Rows are points. The points of each table are mixes of a few directions, plus a little noise. Count the directions of each table, and those that both share. Where both have some left over, give the other angles between the two spaces (their principal angles), to ten degrees, smallest first.
(in the rows, 100 means zero)

First:
102 32 107
57 126 131
134 100 73
107 143 89
Second (7 x 3):
40 58 86
90 146 101
32 101 87
148 130 111
105 78 99
152 110 111
134 77 105
Directions: first 2, second 2, shared 1; angles 50

First (8 x 8):
141 125 89 117 68 97 69 111
73 97 128 88 96 80 104 83
161 134 78 125 58 101 57 118
20 72 157 65 122 69 135 63
151 102 37 125 116 147 97 136
62 85 123 84 115 89 119 84
51 84 136 78 113 80 121 77
139 101 52 120 112 136 98 128
Second:
123 68 120 59 84 106 105 132
100 80 124 80 78 102 109 164
86 143 59 149 136 94 87 5
109 67 133 65 71 104 111 181
81 132 75 139 121 95 93 49
127 105 75 93 126 102 87 5
93 99 106 102 92 99 102 124
81 105 108 114 91 97 105 139
Directions: first 2, second 2, shared 0; angles 90, 90

First (10 x 11):
45 154 47 132 56 52 111 134 74 63 97
110 69 116 76 86 104 118 106 145 89 97
57 142 48 118 81 53 102 128 45 64 113
77 94 56 65 97 42 112 136 42 36 140
78 150 82 146 97 100 85 95 72 118 87
158 49 167 81 135 165 90 58 158 154 85
98 102 107 109 84 108 106 100 130 106 86
153 44 138 54 159 130 84 72 84 120 125
107 94 115 104 95 115 102 93 128 113 88
116 101 124 116 111 132 90 78 121 135 83
Second (8 x 11):
93 143 127 153 137 60 123 108 66 100 116
94 131 131 134 94 122 112 82 116 111 78
130 107 8 71 52 91 66 185 110 57 123
48 118 130 125 110 107 112 41 73 122 74
106 102 118 127 120 102 94 81 112 144 87
131 74 98 52 87 105 111 136 117 49 124
57 70 134 87 110 123 105 21 91 133 70
139 55 54 49 93 88 78 147 115 85 128
Directions: first 3, second 5, shared 2; angles 50

First:
94 102 112 137 60 107 75 128 157 139 63 63 141 82
99 96 114 88 97 87 113 90 78 96 100 97 77 79
102 83 77 73 145 92 115 106 74 136 110 118 39 98
93 78 67 79 112 92 107 122 105 159 77 108 43 96
101 107 120 123 87 104 87 106 119 106 94 78 130 85
109 127 148 129 89 108 89 75 93 34 129 83 169 94
107 115 127 119 98 106 92 89 98 69 116 88 140 96
96 100 67 76 91 103 111 86 92 58 105 135 92 143
103 103 111 80 106 90 118 72 59 57 121 113 86 99
102 89 39 85 143 115 96 121 113 132 106 136 74 148
95 99 117 110 71 94 96 105 115 112 79 79 108 78
Second (10 x 14):
108 97 91 63 148 91 126 72 38 65 141 135 56 114
110 104 95 107 147 111 93 105 93 107 128 108 107 113
82 96 91 100 13 94 98 104 141 93 44 89 112 101
91 96 99 97 58 93 102 102 115 102 71 92 98 92
92 100 118 104 48 90 102 95 111 89 72 82 109 80
94 99 110 104 66 94 100 101 112 102 78 86 105 85
111 101 118 117 154 104 91 113 92 140 123 84 99 77
88 90 86 100 54 96 97 116 133 127 57 91 92 95
109 115 107 96 118 107 104 73 73 37 138 119 124 124
117 102 85 111 195 119 86 118 91 137 147 113 98 118
Directions: first 4, second 4, shared 4

First:
86 95 113 79 100 95 102 91 125 132 113 99 162 107 100 88 91 84 94 97
115 87 93 97 101 114 102 98 104 69 100 90 86 101 102 124 94 120 114 111
82 117 111 108 104 80 96 108 91 130 103 114 122 101 96 78 105 81 89 87
84 125 124 134 127 62 88 141 63 86 117 124 131 113 89 113 97 111 121 84
86 128 105 112 101 79 91 123 78 126 98 115 105 102 94 75 107 78 86 91
117 114 80 104 89 112 94 120 79 86 82 96 48 98 99 97 104 97 92 114
94 38 127 71 117 111 120 44 168 84 137 83 195 106 109 145 75 137 136 95
91 87 96 79 84 111 110 60 132 143 94 94 107 89 107 71 108 77 76 95
112 114 82 63 80 119 91 125 108 122 89 85 113 112 98 82 86 71 79 130
116 105 76 113 86 115 101 96 81 87 75 97 14 84 103 91 118 100 87 105
116 89 93 141 112 103 105 94 71 36 92 104 19 86 103 136 114 144 125 91
Second:
113 69 121 114 103 112 77 68 69 118 161 108 83 112 142 96 99 88 90 101
74 76 107 74 99 86 113 120 122 80 94 93 126 73 103 103 99 89 100 95
100 116 99 77 82 71 119 100 129 86 87 97 92 98 101 106 80 83 89 103
129 99 114 85 92 71 110 85 125 105 131 128 75 142 102 110 93 86 73 132
79 118 71 114 114 123 78 116 106 103 52 89 126 64 87 118 106 115 144 88
108 74 110 94 123 98 114 130 115 102 108 130 120 138 56 98 137 124 87 132
107 164 73 126 89 118 123 112 65 97 37 74 83 108 52 67 103 135 100 75
89 83 104 116 97 121 66 70 68 109 130 82 95 66 157 103 83 81 116 74
Directions: first 4, second 5, shared 0; angles 50, 70, 70, 80

First (9 x 32):
104 88 90 100 103 84 109 128 93 93 139 66 128 79 116 112 141 79 122 92 60 134 125 124 119 104 108 142 115 84 80 114
84 112 132 88 98 94 91 96 88 116 82 104 99 133 65 117 89 99 114 96 149 77 65 123 108 103 101 85 87 135 86 93
94 99 100 94 86 88 95 120 78 90 121 85 114 107 109 98 133 83 116 89 91 111 118 107 103 97 107 127 94 102 94 103
116 86 87 110 128 100 121 103 130 108 115 81 113 59 105 119 96 101 102 107 61 125 104 122 120 112 98 110 131 74 85 112
99 96 100 97 99 91 102 114 93 98 117 84 113 96 103 107 120 89 113 95 88 112 108 114 110 101 104 119 103 98 90 105
111 112 90 117 113 145 98 35 147 111 29 171 41 100 92 70 5 155 34 128 135 52 68 36 61 95 79 14 97 94 149 80
76 118 126 84 66 95 73 101 59 96 83 117 91 156 83 87 109 94 108 88 156 69 88 88 84 89 105 91 61 140 108 86
104 90 88 100 97 88 105 123 91 90 131 75 120 85 119 102 135 83 115 93 66 127 126 110 110 100 106 135 108 86 91 110
109 99 87 110 108 116 105 81 121 100 84 120 83 87 107 88 72 118 76 111 94 94 99 76 88 99 92 77 106 85 117 97
Second (9 x 32):
114 104 91 104 106 112 89 76 93 102 82 113 89 93 113 104 100 76 96 89 111 106 122 96 86 112 109 80 85 85 104 100
86 89 124 99 108 90 141 129 151 68 144 90 107 81 99 97 62 167 92 123 41 104 48 75 130 86 65 129 156 116 117 99
77 122 70 111 91 113 72 54 20 101 55 132 83 149 122 85 137 38 89 69 143 72 154 121 37 109 148 40 38 90 48 128
87 91 119 96 100 86 128 132 135 85 135 84 112 91 89 98 80 151 100 120 62 101 58 89 129 85 74 132 140 117 111 96
134 88 109 90 102 95 90 121 133 128 106 77 112 70 78 117 100 102 119 111 111 123 92 104 136 101 84 135 109 98 135 73
96 108 85 98 87 99 73 93 55 125 76 102 102 126 92 99 137 59 110 88 144 88 128 127 82 102 125 87 60 99 76 103
100 95 107 93 92 88 99 124 105 115 110 83 114 101 79 104 110 109 113 109 107 101 87 113 120 91 94 124 104 110 103 91
108 96 106 105 113 109 116 90 128 78 109 108 91 77 117 101 69 120 88 103 69 112 91 74 103 105 87 95 124 92 118 101
98 106 90 105 100 108 91 81 79 98 84 113 91 110 112 96 107 79 95 89 111 95 121 102 79 106 114 78 82 93 89 108
Directions: first 3, second 3, shared 0; angles 30, 60, 90

First:
109 99 101 111 94 114 104 110 93 100 94 93 100 104 97 94 106 111 97 97 96 103 100 102 104 108 97 104 90 99 107 99
37 105 90 28 141 5 69 31 142 96 142 147 101 72 122 142 58 27 124 116 126 85 95 88 76 45 119 75 170 105 47 110
108 99 101 109 95 112 104 108 95 100 95 94 100 103 97 95 105 109 97 98 97 101 101 102 103 107 98 103 91 99 106 99
115 98 102 117 90 122 107 116 90 101 90 89 100 106 94 90 110 117 95 96 94 103 101 103 106 113 96 106 84 99 113 98
98 100 99 98 101 98 99 98 101 100 101 101 101 99 100 101 99 98 101 100 100 100 100 99 100 98 100 100 102 100 99 100
118 98 102 121 88 127 109 119 88 101 88 87 100 108 94 88 112 121 93 95 93 104 102 103 107 116 95 107 80 99 115 97
118 98 103 121 88 127 109 120 88 101 88 86 100 107 93 87 112 121 93 95 92 105 101 104 107 115 95 107 80 99 115 97
89 101 98 87 107 83 95 88 107 99 107 108 99 96 104 107 92 87 104 103 105 97 100 97 96 90 103 95 111 101 91 101
107 99 101 108 95 111 104 108 95 101 95 95 100 102 97 95 105 109 97 98 97 101 101 101 103 107 98 103 92 99 106 99
Second, 8 rows:
88 90 49 86 97 114 115 96 99 75 120 124 111 75 133 83 59 114 114 125 97 112 69 52 100 84 86 108 126 82 112 80
102 88 117 103 94 96 110 100 101 88 100 87 101 95 90 86 99 112 120 121 84 91 107 123 111 115 116 95 110 77 66 81
104 121 128 107 103 93 81 97 89 129 90 92 84 122 78 120 130 88 83 84 113 91 122 119 102 106 97 89 77 117 104 130
99 96 103 111 97 105 115 101 121 85 100 108 120 96 96 83 126 111 100 102 90 113 103 116 95 111 107 96 95 82 94 110
117 87 113 100 111 89 89 121 116 112 79 79 99 109 102 123 94 71 81 47 104 99 101 115 82 84 107 123 90 152 123 86
110 91 134 100 98 86 93 105 91 108 89 70 85 108 83 108 94 94 110 99 92 79 116 131 109 110 117 101 102 107 73 80
85 125 71 98 100 113 96 85 89 108 114 132 100 101 109 101 111 106 88 110 118 113 93 63 100 93 75 89 92 92 127 136
95 101 84 94 98 105 102 96 95 95 108 109 100 93 109 96 86 105 105 113 102 102 90 81 103 96 93 100 108 93 103 97
Directions: first 1, second 4, shared 0; angles 70

First:
77 76 54 102 91 65 39 13 88 114 122 103 139 82 120 139 109 112 109 87 62 65 80 117 66 91 98 195 113 148 162 125
108 104 109 120 92 77 74 76 82 93 99 101 87 80 83 106 98 87 104 110 86 81 137 104 110 96 95 114 99 87 92 102
48 25 48 85 59 73 83 83 134 87 44 113 109 90 60 107 61 115 91 100 131 98 37 67 70 141 65 12 64 127 111 92
139 149 122 87 97 127 133 121 111 78 88 79 95 86 99 54 70 87 124 92 88 123 164 105 140 88 104 95 59 85 74 113
123 125 141 122 126 109 112 132 78 107 124 102 73 114 102 104 127 85 88 114 103 100 122 108 116 88 114 100 134 63 71 86
87 103 123 133 85 61 70 82 70 98 101 119 79 72 86 118 111 101 94 116 101 68 129 90 102 101 93 119 108 85 94 96
92 145 133 100 110 115 130 137 88 118 126 115 106 105 143 93 132 130 99 90 118 107 101 93 102 91 117 147 112 101 107 97
127 75 71 53 137 171 158 154 150 103 99 68 113 169 107 80 90 84 91 87 109 160 28 115 94 106 112 18 113 104 86 87
Second:
108 159 103 119 138 65 55 107 150 98 108 56 87 108 85 98 112 87 127 115 76 106 129 88 130 96 82 36 87 85 80 88
144 81 134 119 106 114 98 122 74 61 106 94 46 109 27 104 85 29 91 131 80 86 134 131 117 87 77 54 154 59 54 81
57 108 115 67 47 127 156 136 87 90 84 147 126 69 128 72 85 154 105 68 144 101 85 74 82 107 90 153 73 141 131 112
61 130 115 51 48 135 142 150 113 53 95 129 124 70 87 66 66 126 132 66 112 97 92 90 86 93 45 138 96 164 140 113
92 64 79 130 135 72 86 74 92 164 102 100 101 132 150 135 147 126 59 113 129 110 53 86 86 120 158 83 98 67 90 86
107 76 86 87 67 114 121 58 66 108 84 120 127 72 131 89 79 118 97 81 101 97 117 109 94 100 129 180 66 110 119 129
93 120 59 89 126 82 58 73 150 107 116 64 129 115 108 111 108 102 125 91 65 105 77 105 93 92 85 96 97 135 131 107
97 92 96 126 126 75 88 91 100 140 99 95 94 118 127 118 132 116 77 113 118 108 83 86 101 113 134 75 92 70 84 87
143 70 113 115 103 111 95 90 68 80 104 94 67 105 57 108 86 45 88 121 77 89 127 132 110 90 98 88 136 67 69 96
Directions: first 5, second 5, shared 3; angles 70, 90

First:
105 91 86 77 129 123 119 98 109 89 129 114 99 113 78 62 64 91 99 102 99 126 119 104 93 81 100 85 85 111 58 52
103 105 92 101 91 91 104 98 102 119 114 109 91 78 104 108 109 105 104 96 102 94 117 85 121 103 94 107 101 94 126 95
104 92 92 84 123 120 114 100 106 88 119 109 101 113 82 71 73 93 99 102 99 120 111 106 90 86 102 88 90 110 64 65
101 101 96 100 95 97 102 99 101 108 106 103 97 91 102 104 103 102 101 99 101 98 107 93 109 101 98 103 100 97 111 98
89 96 134 118 99 101 72 105 85 61 36 63 126 146 109 113 109 93 92 108 97 92 36 139 51 107 116 97 113 108 71 155
106 101 83 91 100 99 115 97 107 120 133 118 87 78 96 93 95 103 105 97 101 104 133 80 126 96 91 102 93 96 115 71
90 99 128 115 97 99 76 104 88 69 46 70 120 134 109 112 111 95 93 106 98 92 48 131 62 108 113 98 111 106 81 147
104 105 89 102 87 89 106 97 103 126 119 112 88 72 106 112 112 107 104 96 102 92 124 79 128 105 91 109 101 90 134 95
100 107 100 112 78 81 94 99 98 121 98 100 93 76 115 125 124 108 103 96 102 83 105 86 121 112 96 113 107 89 141 119
Second:
101 102 98 100 96 97 101 99 100 106 104 102 97 93 101 104 103 102 101 99 100 98 105 94 107 102 98 103 101 98 108 100
101 101 98 100 98 97 101 100 100 104 103 102 98 95 102 102 103 101 101 99 100 98 104 96 105 101 98 101 100 98 107 100
98 98 103 99 105 104 99 101 99 92 95 97 104 108 98 95 96 98 99 101 100 102 94 106 92 98 103 97 100 103 90 101
102 104 95 102 92 92 102 99 102 114 110 106 93 84 104 107 108 104 102 97 102 95 112 88 116 103 95 105 100 94 120 98
95 89 116 96 125 122 93 104 96 56 70 81 120 151 87 77 76 87 93 108 96 116 62 137 51 90 115 84 98 117 37 104
103 108 89 103 82 84 105 97 104 131 121 113 85 64 109 117 117 110 105 95 102 89 127 75 135 106 89 112 101 89 144 97
97 93 109 97 115 113 96 102 97 74 82 89 112 130 92 86 86 92 96 105 98 109 78 122 72 94 109 91 99 110 64 102
101 104 95 102 91 93 102 98 102 115 110 107 94 83 104 108 108 105 102 97 102 94 113 88 117 103 95 106 101 94 121 98
96 90 115 97 122 120 94 103 97 61 74 84 118 144 90 79 79 88 94 107 97 114 67 132 57 91 113 86 98 115 45 104
108 117 76 106 62 66 111 94 106 167 145 128 69 22 120 137 135 121 112 88 104 76 159 45 175 115 77 125 104 75 195 94
97 95 108 97 113 111 97 102 98 78 85 91 111 125 94 88 88 93 97 104 98 108 81 118 75 95 108 91 99 109 68 102
Directions: first 2, second 1, shared 1
